Each row of a before or after table is a point. One or more steps were done to the points. Then noise was added and the rows were shuffled. The steps act on columns, c1 being the first. Name the steps. A step turns or swaps two columns, mirrors them in a line or flattens them onto one, adds a multiple of one to another, or multiplies or shifts one. Angles are multiples of 10 degrees, from the lower column toward the higher: turns from -170 to 170, lines from 10 to 170 but not 90. Use the fewest steps. Two steps may share a column if one is a turn and the other turns, adds or multiplies; they go together, in the order done. Otherwise the lowest column goes first.

Before (10 x 2):
[[  74  -17]
 [ -31  -60]
 [ -19   24]
 [  -6    0]
 [ -23   13]
 [  14 -100]
 [ -35   16]
 [ -18   23]
 [  62  -50]
 [  -4  -13]]
After (10 x 2):
[[-25  -1]
 [ 72 -10]
 [ -4  -7]
 [ 66 -36]
 [-25  27]
 [-32   7]
 [-26 -66]
 [ 32 -97]
 [-22  21]
 [ -6  -2]]
Steps: turn c1 and c2 by 10 degrees

Before (12 x 4):
[[  19    3   17    5]
 [ -15   31 -106   16]
 [  36   27    5  -64]
 [  -9   21    1   -9]
 [ -16   27    4   19]
 [  28   33    0   19]
 [   3    6   20   19]
 [  -9 -117   -2  -33]
 [ -17  -67   18  -47]
 [ -14   13   10   25]
 [  27  -26   27    5]
 [  58  -27   18   23]]
After (12 x 4):
[[   4   12   10   26]
 [   1  -32   21  -77]
 [  76   13  -71   28]
 [  11  -12    5 -127]
 [ -42   13    1  -26]
 [ -22    9  -14   36]
 [ -28  -65  -12   15]
 [  11  -15   10   12]
 [ -13   13   20    2]
 [   6   23   12   14]
 [ -22    1    0    7]
 [ -57   24  -25  -23]]
Steps: mirror c1 and c3 in the line at 110 degrees; mirror c2 and c4 in the line at 50 degrees

Before (11 x 8):
[[ -33  -69  -45   49  -28   33   35  -75]
 [   9   84   18   12   16  -17   18  -39]
 [ -12   -9   78  -25  -58    8   19  -11]
 [  37   81   73    1   25    0   35   70]
 [ -34   -4   56  -30    9   60  -66  -16]
 [  24  -32   24   -9  -18  -10   -4  -53]
 [   6   -1  -39  -36  -31   34   16   -3]
 [  15  -39  -34   11   28   -4   41  -11]
 [ -38  -45    5   -4  -20  -79  -15  -27]
 [ -16   41   -8 -108   26   44   53   -4]
 [   7   -1   13   14    1   46   43  -31]]
After (11 x 8):
[[  75   66  -59   41   -3   39   37  -36]
 [  21   54   72  -33   49  -25  -66  -29]
 [ -65  -43   97    2   22  -69   31   33]
 [   5   28  -54  -35   -7  -16   20   -2]
 [  56   16   30   -8  -27   28   -4   31]
 [  27  -45    4   -5  -69   78  -15  -40]
 [   8   18   -8 -105   60  -55   52  -13]
 [  40  -56   23    8    9  -63   20   10]
 [  12   17  -43   10   25   38   43   16]
 [   5   13   97  -19  -55    7   14   -9]
 [  32   43   17   12   29  -17   44    4]]
Steps: turn c1 and c8 by 90 degrees; add 0.7 times c6 to c5; turn c2 and c6 by -120 degrees; multiply c3 by 1.3

Before (14 x 9):
[[ 45  33  72  13  30  35 -34 -85 -39]
 [ 17 -26  55 -29 -49 -32 -28  25  47]
 [-20  74  97  33 -48  34   7 -28 -10]
 [ 43  23 -42  40 -11 -23  24 -11 -15]
 [-17  18  52 -32  33   8 -37 -13  12]
 [ 39 -10  22 -32 -48  91   3 -32  36]
 [ -4 -26 -27 -22  86 -69  58  -8   8]
 [-35 -69  22  60 -43  21 -48 -11   2]
 [ 19  32  15 -45   2  18  -8  71  39]
 [-13  33   4  20  46 -56 -10  -9  10]
 [-45 -10  28 -23  23 -64 -72 -39  18]
 [ -1  28  80  22 -27 -42 -59 -15  77]
 [-65  35  39   4 -44 -76 -29  61   1]
 [-13  25 -53   7  11  -3  50  -9 -30]]
After (14 x 9):
[[ 33  20 106  -8 -33  21 -42  15  45]
 [-22  -1  50  39 -20  10 -47 -32 -17]
 [ 14 -47  26   2  60 -15  -8 -52 -56]
 [  9  31 -33  37   7  25 -21 -66 -24]
 [-15  -7  72 -37  21 -10 -65 -41 -84]
 [-29  68  87 -54  30  25 -21 -41  24]
 [-48 -87  16 -76  24  17  -5  -3  21]
 [-72  11  -2 -19  30 -78 -49 -72 -28]
 [-15  10  -9  60 -79 -68  57  20 -37]
 [-53 -50  43  28 -11 -56 -59   5 -44]
 [ 33  31 -18 -42   1 -31  -1  40  10]
 [-30  41 -41  -3 -18  -9  35  47  16]
 [ 29  -5  39  12  48 105   9   5   8]
 [-23  24   4 -11 -48 -41 -30  13 -25]]
Steps: shift c1 by -10; turn c2 and c7 by -30 degrees; mirror c3 and c8 in the line at 160 degrees; turn c4 and c5 by -160 degrees; mirror c6 and c9 in the line at 10 degrees

Before (13 x 12):
[[  23   44    7  -30   54  -32  -10 -113   69    7   19   21]
 [  -7    4   82   59   29  -17   10   -9   64  -12   -3   61]
 [  -4   67  -16   -7   17   19  -49   21   -2  -23  -11    9]
 [  45  -11   56  -45   39   -1  -68   13   43  -25  -13  -26]
 [  -7   31   53  -45   -9  -32  -23   15   63    1   67  -27]
 [  51  -27   42   17  -65  -42  -34  -16   95   17   24   57]
 [   6   12   40   31    6   35  -38   -4   14   50    2  -14]
 [   0   -2   -1   27   19  -47   63   26  -26    4  -24  -31]
 [ -12   24   65   13  -32  -13  -80  -19   48  -18    6  -23]
 [  -5   49   22   -8  -65    2   44  -55   32  -50   73  -19]
 [  54    4   26   29   10  -15   -6  -60  -32   29   92  -18]
 [  41   43   32   24   26  -23  -14    6   63   14   17  -16]
 [ -13  -19  -39   30   -9   33  -30   19  -17  -54   31  -39]]
After (13 x 12):
[[-46  -1 -51  36 -25 -10 -30  -3 -19 -32  30  16]
 [-32  31  -7  -4  44   6  64 -74  34 -34  73 -31]
 [-15 112   3   5 -13  18 -12  13  -4 -14 -10  19]
 [ -8  56   5 -44 -20  24  -4  -1  58   6  70 -56]
 [ 22  58  16 -35 124   7   9  35  72  -9  19   9]
 [ 32  34   9  36  -1  -9 -28   4   8  37  -4 -41]
 [  4 -40 -28  -9 -22 -38  56  27 -28   6 -23 -16]
 [-18  78  17  -2   8 -16 -55 -32  48 -10   6 -66]
 [ 61  11  -6  13  61 -27   0  -4 -30 -14  94 -31]
 [ 41  58   7   6  -3 -31   5  26  59 -14  16 -39]
 [ 19  27   5 -30  -2  37 -64  43  46 -46 -18 -59]
 [ 55  -5  67 -11  -1 -31 -45 -69  92 -20  25  -5]
 [-12   0  97  28  17 -58  14  26  63  -8  -5 -41]]
Steps: turn c1 and c10 by -40 degrees; turn c2 and c7 by 30 degrees; multiply c2 by 1.3; turn c3 and c12 by -60 degrees; multiply c6 by 0.7; turn c4 and c6 by -50 degrees; turn c5 and c8 by 80 degrees

Before (12 x 18):
[[-47 -30  12 -33  58 -35 -49  22  36 -16 -21 -41  -9 -33 -17  11 -60   3]
 [ -3  -7 -11  61 -32  10  46   2 -15 -26  44  48 -10  12   0 -48  19   4]
 [  7  36  -3  37 -39  19  61   8  27  -3  25  52  26   5 -13  -5   3 -52]
 [-37  50  27 -18  79 -49 -14  52  20 -27 -24 -43  -5 -38   5 -21  -8  33]
 [-34  -4   7  -6  80   6  89 -63  -1 -35   4 -18  65 -21 -41 -17   4  38]
 [ 16  17 -19  35 -18  -5  40  12   4  -7  15  27  27 -29  17   1 -53  34]
 [-12 -16  74 -14  54  24  99 -24  -7 -12   1 -74  49 -57 -14 -57   4  43]
 [ 19  13   3  47 -13 -16  46   3  33  33  67  72   1 -25 -26 -29  -2   9]
 [-11   9  64  44  10 -22  60 -10   8 -36  30  40  11 -11  -2   4 -45   8]
 [ 15  -3  25 -75  88 -42 -22  39  -1 -40   1 -52  -6  -3 -35  24 -63  27]
 [-38  15  25 -37  64 -12 -34  43   8 -42  50 -38  21 -61  14   7 -18  18]
 [ 13  16 -10  15  -5 -28  30  13   6 -43  17  72   4 -43 -20 -48 -64 -40]]
After (12 x 18):
[[ -46  -30   15  -54   55  -39  -20   25   66  -15  -23  -48   -9  -47
   -18  -40  -52    6]
 [  10   -3   25 -123   86  -43  -20   37   43  -42    1  -50   -6  -14
   -31  -10  -63   26]
 [  13   14  -10   22   -6  -25   44   16   30  -39   13   78    4  -57
   -30   12  -59  -41]
 [ -39   18   27  -56   66   -9  -26   42   64  -16   50  -37   18  -65
   -16  -28   -9   19]
 [ -39   51   31  -28   82  -50    4   51   92  -17  -23  -39   -6  -37
   -11  -21   -4   37]
 [ -33   -4    5   -9   80    9   58  -61 -101  -38    9  -19   67  -21
   -34   71    9   40]
 [  19   16   14   77  -16  -20   41    1   36   11   68   72   -1  -25
     7   34   -2   12]
 [ -11  -19   65  -20   54   26   86  -28  -68  -19   -1  -75   52  -54
   -16   66   15   41]
 [ -12   12   63   69   14  -25   27  -12  -32  -18   30   40   12  -18
   -22   53  -37    8]
 [  10   17  -18   58  -21   -3   20   14   24    7   17   32   27  -40
    -1   32  -48   37]
 [   4   39   10   62  -33   17   34    6   38   -6   30   52   27    4
    -7   49    1  -53]
 [   0   -6  -12   98  -29   10   53    2  -10  -18   46   48  -11   16
   -13   24   17    3]]
Steps: turn c3 and c9 by -20 degrees; add 1.5 times c8 to c9; multiply c4 by 1.6; multiply c16 by 0.7; turn c7 and c16 by 60 degrees; flatten c10 and c15 onto the line at 40 degrees; turn c14 and c17 by -10 degrees

Before (13 x 24):
[[ -1 -17  -1  11 -27 -28 -19  -5 -10  10  30  14 -16   0   7  -2 -34  -8
   17  11  -3   4 -17  -8]
 [-13 -20  14  -6   0  18 -49  28 -27 -21  -2   5  -5   7 -25  11 -16 -24
   26   0   7  11 -11   5]
 [ 11  -1 -15  25  13 -18   1 -18  -9 -36 -10  14  -8  39   5  -5   7 -34
   27  -2 -19  -1  -2   4]
 [  6   0  12 -14   1 -22   0  19  -7  11 -13   0  -4  41  16  -6   8 -20
   -2  29 -26  15  12 -23]
 [ 10 -13  28  -5 -15  12 -14   8 -22   4 -10  13   9  24   4  18 -17  -2
   17 -12  -7  14 -13   7]
 [-10   0  19  -7 -15   9 -34  -3  -8 -16 -16  12  12 -11   5  16 -13   2
   -4  11 -15   9  29  -8]
 [-28   3  -3 -19   6   0  -8  22 -10   1 -26  12  18  -9 -12   1  15  20
   -7  -5   2  -4   7   1]
 [  3   3   1   0   6  26  23  19 -10 -14   6   9 -26   8  25  -8 -24  -7
   -2   9   8  -8 -19  -4]
 [ 14 -11  -5   2 -14  -7   8  -4   1 -17 -23  -7   4  -2 -25 -13 -17   3
  -12   6 -33  15   0   2]
 [ 23 -20   1 -27 -33   0  16 -10   1  21  -8  17  -3  15  14  -9 -13  -2
   17  17  12  -2  17   1]
 [  9 -19  14  18   9  17  -6  25  19  13  25  14   9  26 -28  -2 -15   8
    3   4 -10   4 -10   6]
 [ 15  34  -9 -16   2 -36   2  30  44 -18  -1  12  19  23  25 -12   5  21
   -7 -13 -27   0 -19 -13]
 [  2  13   7  17  -5  -1 -24  13  15   7   6 -31  17  11   5  25  -6   9
    0 -10 -36 -12  -9  29]]
After (13 x 24):
[[120 -21  16   6  -4  19 -84  29 -28 -24  -1   5   1  12 -29   5 -15 -24
   26   6   7  11 -10   3]
 [  4   0  14   9  -8 -21   7  20  -5  10 -14   1 -25  33  16 -25   8 -24
   -4   9 -26  13  12 -22]
 [ 64  12   8 -15   7  -3 -33  14  15   8   5 -33   4  21   5  15  -6   9
   -1 -17 -35 -12  -8  30]
 [-59   4   1   5   3  27  38  20  -9 -17   5   9  -3   4  26 -14 -22  -6
   -2  27   8  -9 -16  -5]
 [-30 -21   2   0 -42   0  44 -11   1  22  -9  17 -16   6  14 -16 -13  -2
   17   4  12  -2  17   3]
 [ 84   1  19  -6 -15  11 -61  -2  -5 -14 -15  14 -14   0   2  18 -12   1
   -5 -11 -17   8  28  -9]
 [ 19 -22  13  -7  21  19  -2  24  19  11  26  15  -3  21 -27 -16 -16   9
    1  -9 -10   5 -10   7]
 [ 48 -17  -1 -25 -14 -29 -27  -3  -9  10  30  16  -8  -3   6  -1 -31 -10
   15  19  -3   3 -18  -9]
 [  5   4  -2  18  -9   2 -37  24 -12   4 -26  11   1 -10 -12   7  16  18
   -7 -17   1  -5   7   0]
 [  1  36  -7  15  -7 -35  15  27  44 -17  -1  14   8  14  25 -25   3  21
   -7 -21 -27   1 -16 -13]
 [ 42 -13  29  -6 -18  13 -13   6 -23   4 -11  13  11  30   5   4 -16  -2
   18 -10  -6  18 -14   5]
 [-14 -12  -5  -9 -11 -10  25  -6   1 -19 -21  -6  -7  -7 -23  -7 -19   2
  -10  -2 -31  15   3   1]
 [  3   0 -12 -12  26 -17  13 -17  -6 -36 -11  13   2  32   5 -23   8 -34
   25   7 -20  -1  -2   5]]
Steps: multiply c7 by 3; turn c1 and c7 by 60 degrees; mirror c4 and c5 in the line at 70 degrees; mirror c13 and c20 in the line at 130 degrees; turn c14 and c16 by -30 degrees

Before (12 x 32):
[[ -56   -5   24   11  -18  -72  -55  -10   30   91  -23  -61  -40   71
    31  -31  -68   41   59  -31   41    0  -40  -31  -17   27   32   12
    24   24   14   10]
 [ -52  -12   48   53   -2  -16  -19  -33  -33   -3  -55  -72   45   59
    17  -48  -43  -46  -25   -2  -22   -4   -8  -90   16    6   48  -55
   -35   -6   33   48]
 [  50  -22   53   30  -13   13  -17  -86  -27  -22   38  -42  -23    2
   -14   49    2   21    8  -62  -11  -36   -7    6  -37   53  -58   11
    58  -48  -32  -20]
 [ -27   67   -1  -38  -91   37   29  -28   21   65  -45   13   17  -25
   -13   14  -67    3  -51   53  -23   41  -31  -21  -11   36   50  -11
   -64   43  -40  -36]
 [  16  -20   60  -29  -30  -56  -52   -6  -23  -22  -36  -66  -13   68
    68  -56  -46    7   35   -4  -61  -26   20  -56  -21  -15  -47   40
   -51   48  -52  -69]
 [  28   70   57  -33  -45  -16  -14  -33   10   -5   -4    2   37  -39
     3   38   13  -26   28   -2    0   12  -23  -48  -21  -56   30  -31
    10   19   64   46]
 [  19    8    4  -10   25  -25   -4   20    4   48  -63   16  -42   71
   -36   43  -54   46  -55   29    1   21   35   -9  -17   59   50  -12
    27  -30  -26   27]
 [  46   55   26   68   -3   22   19  -59    9   65   45  -39   76   28
    14   -7 -108  -11   23   53   -5   12   57  -62  -36   62   53   11
     4  -56    6   46]
 [ -45  -17  -19  -43  -28   32   25  -36  -16  -24   36   23    3   -1
   -20  -48    8   39   55   38   27  -50  -22  -85   62    1  -21   11
   -57  -13   55   22]
 [ -13   70  -27   -8   31  -31  -69  -26   25   11   -9   -6   -3  -42
    42   15  -74  -73  -45   -4  -37  -21  -44  -19   -5   29   36  -55
    57   -9    1  -53]
 [  11   -5   -4   51  -11  -84  -30   18  -46   92  -45  -32   81  -14
    -9  -67  -25  -16   30  -54   58   12   61   14  -33   15  -14  -32
    33  -44  -45  -60]
 [  41   -3  -21   42  -47  -79  -20  -55    7    9   -2  -48   39   65
    30   54   -5  -30  -50  -32  -29   14   39    9   36   16   34  -13
   -50  -57   34  -10]]
After (12 x 32):
[[  15  -25   38  -30  -30  -54  -55   51  -24   -3   14  -61  -11   70
    67  -51  -51  -26   32   48   32  -46   14  -49  -20   76   60   39
   -52   -3  -57  -62]
 [  25   66   12  -32  -45   -8  -19   17    6   20   11    8   43  -53
     8   35   11   14   33    2    3  -25  -27  -40  -29  -58  -27  -31
     7  -33   61   40]
 [  36   57    6   66   -4   19   12  -55    7  -22  -11  -34   72   20
    16   -7 -112   25   20  -30   47   -9   59  -62  -36   72  -66   17
     9  -59    5   44]
 [ -48  -17   24   49   -1  -16  -22  -12  -29   22   65  -77   41   63
    19  -37  -47   -7  -15   21    5  -28   -3  -99   16   39  -37  -55
   -32  -40   31   49]
 [ -46  -21   25  -53  -25   38   16  -14  -19    8  -44   23   15   -3
   -23  -46   11   -5   50  -43   13  -23  -24  -85   66  -41   35    5
   -53  -33   53   22]
 [   5   -9   -6   53   -8  -84  -29  -45  -45  -90   31  -31   79  -12
    -9  -65  -22  -15   31   -9  -78   12   64   11  -26  -83  -29  -29
    32   21  -43  -54]
 [  48  -17   35   30  -21   20  -14  -40  -28  -14  -35  -41  -21    4
   -14   55    2   14    5   37  -34  -50   -8   12  -36   70   61    8
    56  -96  -37  -20]
 [  -4   72   -4   -6   32  -28  -70  -13   21   17   55  -11   -1  -42
    35    9  -70   43  -54   37   15    5  -35  -18  -14   78  -38  -57
    60  -18    0  -56]
 [ -25   71  -29  -37  -89   31   33   40   27  -35   17   20   22  -31
   -13   15  -73  -28  -50  -22   54   23  -31  -24   -6   64  -70   -7
   -62  -28  -40  -29]
 [ -59   -7    7   21  -17  -73  -54   30   26  -68  -23  -59  -40   66
    29  -29  -65  -44   60  -10  -47  -13  -50  -39  -20  -35  -73   12
    31  -13   10    4]
 [  37    2  -20   44  -55  -81  -14  -51    7   10   21  -47   47   63
    35   62   -3   21  -39   40   -9   18   42   11   33   55  -29  -15
   -46  -53   30   -8]
 [  17    4   -6   -5   16  -18   -5  -28    6  -12   -7   17  -32   64
   -40   43  -56  -67  -56  -16   21    2   39  -11  -10   64  -63  -14
    27   21  -29   24]]
Steps: flatten c3 and c22 onto the line at 130 degrees; swap c8 and c30; turn c10 and c27 by -150 degrees; multiply c11 by 0.7; turn c11 and c18 by 130 degrees; add -1.5 times c21 to c26; turn c20 and c21 by 130 degrees
